Every row gives one point. To make a cloud, some directions were put in groups of two or more. Within a group, all points are equally far from the middle, so they leave a hole (a ring in 2 directions, a hollow ball in 3). The other directions are filled evenly. Then the cloud was stretched, turned, moved and blurred a little. Count the holes, and give their numbers of directions, smallest first.
In the rows, 128 means zero.

Cloud (20 x 3)
[[ 95 180 151]
 [123 199 121]
 [129 190  86]
 [ 68 139 136]
 [122  85 150]
 [131 150 174]
 [107 165  76]
 [128 191  87]
 [125 200 112]
 [123  84 129]
 [146 186 135]
 [115  87 158]
 [135 160 168]
 [121 103  94]
 [146 185 138]
 [ 88 185 115]
 [151 124 162]
 [122 168 167]
 [ 85 132  93]
 [146 145 167]]
Holes: 1 (3)

Cloud (30 x 4)
[[129  87 163 118]
 [143 143 177 103]
 [112 154 142 170]
 [196 118  94  84]
 [195 107  94  99]
 [175  92 167  94]
 [ 73 156 169 114]
 [ 99 163 175  73]
 [157 120  90 100]
 [162 162  98  80]
 [157 116  92  87]
 [180 160 158 124]
 [143 158 143 150]
 [137 165  93  61]
 [113 178 145 114]
 [179  74 125  97]
 [131 155 122 159]
 [131 119  91  85]
 [194 130  93  82]
 [114 126  95  50]
 [134 157 144 156]
 [128  69 152 138]
 [ 75  92  95 122]
 [159  81 166 128]
 [129  82  91 150]
 [ 95 178 105 105]
 [128 195 128  74]
 [139 157 172 102]
 [144 155  93  92]
 [113 104 173 153]]
Holes: 1 (2)

Cloud (29 x 4)
[[190 162 150 102]
 [155 118  80  92]
 [209 134 141 110]
 [ 91 171 154 116]
 [ 99 165 152 148]
 [154 175 188 124]
 [130 112 114 175]
 [130 182 122 166]
 [165  80 103 121]
 [113 178 106 156]
 [130 168  82 160]
 [174  74 133 130]
 [149  86 102 112]
 [137 178 121 172]
 [121 138 127 178]
 [176  88 104 108]
 [194 137 168 176]
 [151 157 102 182]
 [ 89 161 144 100]
 [160  90 164 165]
 [134 182  98  86]
 [ 93 155  92 105]
 [102 192 126 134]
 [ 98 152  99 148]
 [126 133 170  88]
 [103 163  82 100]
 [105 138 176 114]
 [198 102 103 177]
 [167 140  62 155]]
Holes: 1 (4)

Cloud (53 x 6)
[[104 151  61 160 152 144]
 [113 135  59 114 134 143]
 [ 72 107 143 142 168 173]
 [112  74 129 114  99 173]
 [ 34 146 102 162 129  94]
 [ 93 145  89 134 189  92]
 [110  73 123 148 152 189]
 [162 154 107  98 141 166]
 [111  81 119 120  78 122]
 [104  98  72 188 135 127]
 [ 53 145 105 120 129 156]
 [169  91  98 110 140 141]
 [ 99 189 118 189 116 139]
 [111 183 105 168 178  70]
 [ 66 171 133 175 153 136]
 [145 153 116 124 125 186]
 [122 139  65 106 107 107]
 [ 72 158 137 142 154 166]
 [ 96 113 121 171  61 104]
 [106  84 138 117  94  95]
 [ 80  89  98 173  99 165]
 [118 121  72 146 136 177]
 [149 101  70 128 148 147]
 [115 113  94 208 147 137]
 [ 94 113 120  75 143 105]
 [132 139  89 149 146 187]
 [ 89 187 109 191 121 136]
 [126 179 135 108 109 139]
 [ 87 123 115 112 186 162]
 [105 182 120 160  74 112]
 [101 120 165 161 178 152]
 [135 107 142 102 191 118]
 [ 97 102 149 156  77  94]
 [ 82  95 149 152  76 110]
 [135 104 136 172 180  89]
 [110 160  58 169 129  76]
 [ 99 142 109  84 134  83]
 [143 175  94 153 184 139]
 [159 103 151 145 152  90]
 [ 69 110 124  86 137 153]
 [138 178 120  95 117  90]
 [ 94 118 180 166 114 124]
 [115 176 124 156 108 168]
 [ 92  77 102 144 131  77]
 [ 62 184 100 178 122  62]
 [144 113 154 187 164 106]
 [ 80 160  86 159 178 126]
 [163 172 105 143 116  72]
 [178 119  96 124 157 159]
 [ 54 152  88 139 136 145]
 [ 89 146  72 146 125 167]
 [138 166 109 204 112  79]
 [ 81 140 153 169 177 146]]
Holes: 2 (2, 4)
